Each row is a point. Each copy is the shape, with its points in the same order, turned, moved and blurred by noise. Say if it was mirrored as well.

Shape (7 x 2):
[[ 2.3 -2.3]
 [-4.5  4.6]
 [-1.4 -4.3]
 [ 4.4 -1.0]
 [ 2.0  3.6]
 [ 2.5  6.6]
 [ 1.8 -5.5]]
Copy 1, 7 rows:
[[ 1.0 -2.2]
 [ 0.2  7.8]
 [-3.0 -1.9]
 [ 3.8 -1.7]
 [ 4.4  3.5]
 [ 6.5  4.3]
 [ 0.2 -3.4]]
Copy 1 is: only turned
Copy 2 (7 x 2):
[[-3.1  1.2]
 [ 5.8 -2.0]
 [-3.4 -3.3]
 [-2.4  3.5]
 [ 2.2  3.4]
 [ 4.2  4.9]
 [-5.7 -0.8]]
Copy 2 is: mirrored

Shape, 6 rows:
[[-3.7  5.9 -1.6]
 [-4.9 -1.2  1.2]
 [ 1.9  6.1 -5.1]
 [-3.6 -0.8 -3.8]
 [ 6.6  1.8 -3.2]
 [ 1.7 -0.3  2.8]]
Copy 1, 6 rows:
[[-4.6  4.9 -3.4]
 [-4.9  0.3  3.8]
 [-1.3  2.5 -7.9]
 [-5.2 -1.9 -1.2]
 [ 3.9 -1.3 -6.5]
 [ 2.0  1.1  1.9]]
Copy 1 is: only turned
Copy 2, 6 rows:
[[-2.1  6.4  2.6]
 [-3.1 -1.3  4.2]
 [ 2.3  6.9 -2.1]
 [ 1.9  0.6  4.3]
 [ 3.0  2.0 -6.4]
 [-3.2 -1.8 -2.4]]
Copy 2 is: mirrored

Shape:
[[-1.1 -2.4  5.8 -3.5  3.1  3.8]
 [-0.4 -4.4  0.0 -7.8  0.8 -1.6]
 [-2.8  1.7 -3.2  0.0 -4.3 -5.7]
 [ 2.8  3.6 -3.8 -4.3  0.3 -5.7]
 [-1.0  0.1  1.0  2.1  7.5  2.8]
 [ 5.3 -4.2 -1.0 -0.9 -2.8  3.8]
 [ 5.0 -0.8 -0.6 -4.4  2.2 -5.1]
 [-1.0  6.4  6.1 -8.0 -0.3 -1.3]
 [-0.8 -0.9 -3.2  0.9 -4.5  1.4]
 [ 0.2 -0.2 -0.8  0.0 -0.7  0.0]
 [-4.9  0.9  4.1  0.2  7.3 -7.0]]
Copy 1:
[[-0.6 -1.4  4.8 -1.3  0.6  7.5]
 [-0.6 -1.1  3.8 -5.9  0.3 -0.7]
 [-5.4  0.9 -1.3  1.6 -4.4 -4.7]
 [ 1.7  4.2  1.1  0.9 -1.6 -5.8]
 [-0.4  0.3  0.1  3.9  5.3  6.1]
 [ 3.9 -3.1 -3.3 -3.0 -4.0  3.8]
 [ 4.1 -0.5  3.1 -0.3 -0.1 -4.1]
 [-1.3  5.9  9.7  0.4 -4.4  1.9]
 [-2.8  0.0 -4.7 -0.5 -4.5  1.5]
 [-1.0  0.0 -1.2  0.9 -1.9  1.3]
 [-5.2 -1.2  6.6  6.1  5.5 -1.3]]
Copy 1 is: only turned
Copy 2:
[[ 1.3 -8.9  6.1 -2.1  0.7  4.2]
 [-2.6 -3.2  2.9 -7.5  0.3  3.9]
 [-0.8  2.0 -2.3 -0.8 -3.7 -2.8]
 [ 1.6 -0.4 -2.9 -6.9  1.2 -3.6]
 [ 0.7 -8.6  1.4  2.5  5.9  0.2]
 [ 4.9  1.1  3.9 -1.7  3.5  5.9]
 [ 1.0 -1.0  2.4 -7.6  3.9 -2.1]
 [ 4.1 -9.3  0.7 -7.5 -5.2 -1.7]
 [ 2.1  1.2 -0.6  1.5 -0.7  3.4]
 [ 1.5 -1.9  1.1 -0.6  1.3  1.1]
 [-5.4 -8.5  3.3 -0.9  0.9 -7.1]]
Copy 2 is: mirrored
